Rows are points. A path goes straight from each point to the next, and from the last back to the first. The post is the endless flat space through its rows: a point in 2 columns, a line in 3, a plane in 4, and so on, so that a path can go around it. How many times does the path go around the post? Going back the other way cancels.
In the rows, zero is written as 128.

Post (2 x 3):
[[123 123 111]
 [142 140 156]]
Path:
[[155 134 131]
 [134  90 106]
 [123 122 137]
 [134 108 132]
 [149 138 137]
 [165 191 168]
 [135 153 169]
 [154 147 203]
 [156 114 139]
 [155 153 131]
 [135 116  82]
 [168 102 152]
 [ 94 103  92]
 [ 93 121 118]
 [130 102 118]
 [172 123 122]
 [151 150 102]
 [ 81 152  83]
 [ 94 142 145]
 [122 178 156]]
Times around: 1

Post (10 x 11):
[[114 119 120 132 150 101 113 103  84 151 113]
 [152 106 128 149 133 103 137 156 148 103 173]
 [174 127  73 136 121 153 115 133 145 119 112]
 [125 118 197 141  56  79 113 151 150  81 165]
 [128 141 118 114 113 138 151 146 135 126 123]
 [127 133 101 139 141 138 114 148 130 113 146]
 [ 71  85 147 163 167  75 136 107  84 161  66]
 [150 138 121 103 137 132 137 141 123  92 123]
 [125 134 127 134 142 149 144 106 117  99 133]
 [113  82 132 126 168 134 126 117  95 157 115]]
Path:
[[149 145 150  70 137 129 124 115  89 125 152]
 [126 179 120  96 130  89  98 132 107  88 112]
 [116 130  80 141 132 140 173 143 160 131 161]
 [110 121 125 135 141  97 168 165 108 106  90]
 [108 119 102 159 164 108 130 158 113 139 136]
 [150  68 146 162 117 153 129 142 140  71 166]
 [112 144 150 117 126  87 141 154 110 107  98]
 [ 91 113 130 153 182 139 148  73  90 162 103]
 [160 119 115  67 125 161  84 166 135 111 167]
 [110 140 148 133 111 142 133  91 128 111 116]
 [122 180  98 200 167 145 132 134 154  27 153]
 [ 90 119 134 141 142 119 158 130 102 160 108]
 [164 166 123 123 113 149  95 117 150  99 133]
 [112 108 125 164 166 103 122 118 146  84 133]
 [121 119 116 126 138 154 137  91  95 111 105]
 [168  67 146 128 135 109 139 174 140 130 160]
 [ 86 123 118 163 164 104 129 126 105 188 138]
 [115 156 150 119 143  96 136 128 139  44 121]
 [107  94 120 162 123  93 142  94 106 139 121]
 [119 101 107  88 149 150 114 117 105 134 137]
 [133  94  79 166 176 114 175 171 188 146 106]]
Times around: 2

Post, 17 rows:
[[178  96 143 124 121  92 138 136 135 145 144 121 133 141 125  94 117 110]
 [157 142 198 162  93 118 138 131 131  92 142  95 124 135 149 117  97 149]
 [103 113 188 114 145 132 124 152 162 139 101 132 140 117 131 159 148 140]
 [163 112 110  86 111 151 127 132  97 114 180 117 111 102 152  95 133 128]
 [136 147 149 106 117 121 140 102 139  91 132 102 154 153 117 118 133 105]
 [138 155 162 153 150 136 134 132  98 155 119 139 102 121 120 147 170 108]
 [142 164 145 125 150 145 121 187 113  75 123 162 138 100 123 137 105 110]
 [142 116 161 150 123 134 148 136 154 111  95 147 164 147 157 122 114 142]
 [156  99 130 107 120 139  93  91 132  77 144 144 125  98 145  67  69 146]
 [142 134 146 145 137 151 108 167 107 144 122 157 124  96 131 207 120 119]
 [141 153 155 128 110 126 140 162 123 167 103 161 125 107  60 124 131 106]
 [119 127 120 160 157 140 155 157 160 147 118 121 130 116 104 184 151  90]
 [127  94 194 141 125 133 134 178 101 130 123 174 121 138 117 159 124  96]
 [ 91 156  84 177 163 128  80 153 132 134 140 135 120 111  56 125  97 113]
 [137 130 121 124 145 162 119 134 115 152 125 148  86 118 124 142  96 139]
 [158 124 142 145 115 158  97 159 161 129 137 102 106 138 140 158 124 127]
 [146 102 158 126 120 137 142 130 112  74 120 148 122 135 148 135 121 168]]
Path, 26 rows:
[[152 125 158 134 150 110 174 125 146 111 123  84 163  93 160  92 131 127]
 [150 199 189 141 115 154 113 157 134  91 122 113 137  89 108 149 126 178]
 [128 156 152 112 129 139 146  99 137 131 130 130 136 119 134  82 118 117]
 [147  91 120 147 142 142 140 147 109 125 144 216  82 140  95 154 139  70]
 [124 143 147 110  85 127  93 142 158  83 154 103 102 161 118 132  98 119]
 [117  74 175 148 139 152 167 183 102 100 102 139  96 129 133 144 144 156]
 [170  82 166 164 135 123 126 154 145 161 127 100 124 139 134 169 121 109]
 [178 133 150  94 130  80 115 156 165  73 134 115 191 174 116  81 100 110]
 [142 156 141 134 148 148 106 150 191 128 108 158 114 125 112 145 120 153]
 [156 111 144 135  69 110  92 117 131 134 113 169 150 130 104 180  99 100]
 [125 117 153 126 108 117 140 107 105 156 104 119 123 139 114 202 124 129]
 [110 161 107 132 172 130 119 164  78 194  87 152 120 183  23 103 122 108]
 [150 131 173 138 104 136 153 152 101  88 155 142 124 173  97 193 161  96]
 [148 198 100 134 148 138 123 129 186  94  98 144 107 137 123 125 137 181]
 [149 133 137 105 135 138  89 108 122 164 122 130 126 134 144 163 167  82]
 [151 131 134  82 152  95 101 145 131  90 133  95 140 143 124  83  84 145]
 [162 114 159 154 108 150 129 132 139 125 126 100 127  44 199 109 101 159]
 [117 138  96 122 154 166 112 114 116 144 137  99 117  97 106 117 121 131]
 [110 158 130 178 132 154 151 138 143  84 109 142 144 154  72 120 100 124]
 [113 135 156 128 163  78 117 111 156 149 156  87 128 140  91 163 198  96]
 [157 143 122 169 154 145 139 143 152 163  89 143  88 111 128 190 163  99]
 [143 130 159 115 116 122  90 115 130 133  90 118 142 128 132 129 110 159]
 [137 149 180 136 156 149 118 138 125 174  94 121 153 165 154 101 212 136]
 [189 141 167 112 153 121 116 209 136 158 153 136 126  99 164 124 113 148]
 [143 128 106 171 139 155 125 143 177 202 109 182  73 112  94 125 155  94]
 [166  99 122 113 135 119 130 165 137 104 129 127 114 180 168 167 134 107]]
Times around: 5
